Each row of a before or after table is a point. One or more steps were done to the points. Then noise was added and the rows were shuffled. The steps act on how far a point lies along the listed directions, d1 being the first. Write out the steps. A step turns or swaps two directions, mirrors them in a line or flattens them onto one, adds a multiple of one to another, or multiplies one. Angles are multiples of 10 degrees, from the lower direction toward the higher: turns from -170 to 170, lines from 10 to 170 but not 90. Use the fewest steps. Two steps may share a direction if one is a turn and the other turns, adds or multiplies; they go together, in the order done. Otherwise the lowest direction goes first.
In the rows, zero is written as 128.

Directions:
(1): [160 173 110]
(2): [157  93  92]
Before, 8 rows:
[[129 182 159]
 [123  79  96]
 [120  85  97]
 [126 108 147]
 [116 162 145]
 [136 172 148]
 [130 203 134]
 [141 100  98]]
After:
[[158 119  73]
 [ 61 125 176]
 [152 141 134]
 [152 102  86]
 [ 84 140 189]
 [ 96 146 161]
 [ 92 130 176]
 [166 121  68]]
Steps: multiply d1 by -1; multiply d2 by 1.3

Directions:
(1): [ 97 113 171  90]
(2): [111 174 100  92]
(3): [183 123 133  91]
(4): [115  82  86 108]
Before, 13 rows:
[[136 135 168 137]
 [ 58 151 147 101]
 [ 67  58 133 119]
 [ 92 133 101 161]
 [122 115 167 166]
 [ 88 103 112  48]
 [127  72  88 114]
 [130 118 180 167]
 [111 145  74 106]
 [ 78 119  73 134]
 [ 74 102  78 160]
 [102  98 166 137]
 [ 94 137  62 112]]
After, 13 rows:
[[117 145 142 164]
 [144 128 141 106]
 [ 99 146 135 167]
 [142 131 149  39]
 [174 153 161 113]
 [103 169 183  91]
 [172 142 148 105]
 [166 157 166  87]
 [191 118 127  97]
 [155 160 154 147]
 [191 163 167 133]
 [121 143 148 118]
 [103 128 130 140]]
Steps: flatten d1 and d2 onto the line at 30 degrees; swap d3 and d4

Directions:
(1): [ 71 163 115 139 171 141]
(2): [103 126 114 110 120  54]
(3): [113 148  80 139  69 146]
Before (13 x 6):
[[154 136 133 152 111 189]
 [128 135 129 134 128 132]
 [129 131 112 127 113 149]
 [120 137 110 134 118 142]
 [135 126 139 125 140 129]
 [128 141 120 136 127 149]
 [149 114 164 117 168 121]
 [123 129 120 144 124 169]
 [149 126 144 123 140 130]
 [100 154 110 140 132 143]
 [130 123 110 129 119 137]
 [115 141 119 136 134 142]
 [144 117 129 129 132 135]]
After:
[[145 125 133 126 121 137]
 [157 144 159 167 161 247]
 [130 131 131 152 139 203]
 [132 141 126 140 131 168]
 [124 140 117 138 120 152]
 [121 127 118 130 144 139]
 [120 136 125 130 148 161]
 [109 151 105 142 114 148]
 [145 118 132 132 140 145]
 [116 141 118 135 138 148]
 [158 124 142 125 128 141]
 [131 135 129 135 126 136]
 [178 105 144 120 105 129]]
Steps: swap d1 and d3; multiply d2 by 2
